Each wall is flat, endless, passes through zero and stands at right angles to its row. A trip goes straight from one point to another. Which walls does it cross, in order?
In the rows, 128 means zero.

Walls:
(1): [200  99]
(2): [ 80 160]
(3): [107  69]
(4): [134 172]
(5): [155 131]
(6): [105  73]
(7): [170 178]
Trips:
[74 93] to [112  69] => 2, 1
[127 166] to [164 132] => 1, 2
[207 156] to [203 142] => none
[104 164] to [169 106] => 5, 1, 2, 4, 3, 6
[115 105] to [182  99] => 1, 5, 7

Walls:
(1): [137 118  37 135 159  95 129 189]
(2): [109  91 202 147 159 157 130  98]
(3): [146 118 173 158 203 183 125 149]
(4): [ 64 103 149 179 125 134  99  62]
(5): [160 102 145 178 158 113 120 144]
(6): [ 95 128 155 122 118 120 148  67]
(7): [167 162 128  47 157 215 123 110]
Trips:
[158  96 129 138 182 155 125 135] to [105 148  88 179 110 158 117  79] => 4, 6, 1, 7, 5, 3, 2
[112 137 186  53 131  93 144  73] to [127 131 165  75 135 132 178  31] => none
[150 121 138 223  94 126 188 128] to [145  89 110 151  71 144 106 115] => 3, 6, 2

Walls:
(1): [118 103 155 126  98 151 125 137 167 101  88 134 124  95 168  87 109 151]
(2): [169  65 148 122 143  92 139  77 146  99 169 109  91 101 109 143  79  92]
(3): [169 137 114 103  57 146 195 157 135 101 139 114 138 119 153  21 129 179]
(4): [132 106 127 149 132  83 192 116 157  69 134 121 127 140 131 134 168 101]
(5): [165 117 174 110 119 149 114 192  83  81 163 161 132  70 175 143 118 171]
Trips:
[143  76 139 105  88 121 127 113 166 157 126 208 163 147 157 166  71 110] to [144 126 145 138 138 150 176  44 204 129 168 137 120 108 169 119 177  68] => 4, 5, 3
[127 154 153 196 140 118 119  98  97 123 148  96 136  77  93 112 129 156] to [143 135 111 112 154 175 105 121 122 146 161 158 115 100 110 154 153  48] => 5
[163 143 162 104 130 134 112  94 105 126 168 109 147 139 125 120 110 136] to [105  85 150 135 113 115 169  49 106 153 167  65 147 111 151  94 114 126] => 5, 4, 1
[149 116 132  90 126 117  92  45 149 153 144 175 193 137 106 182  90  91] to [107 161 130 190 147 187 151  94 134 134 140 130 132  88  57 125 121 181] => 2
[105 166 168 177  88 148 121 156  93 138 138 126 130 137 120 221 154 185] to [ 93 131 100 118  78 104 129 136  99 189 147 134 132  93 101  45 145 130] => 3, 5, 1
[185 194 114 144 156 132 128 131 167 141 154 159 140  71 249  71  82 112] to [ 64 115 161 120 147 153 103 137 201 154 157 113 101  81 111  83 103 126] => 2, 5, 3
[102 119  99 126 137 109  84 157 169 140 115 124 148 137 103 134 179 114] to [185  77 110  95 178 115  75 154 113  85  94 206 158 183 135 104 145 147] => 5, 1, 4
[123  87  59  87 119  80 130  65 141 128 164 136 101  66 117 122 167 159] to [130 177 162 119 121  82 149  99 151 133 118  89 126 175 106 125 173  77] => 3
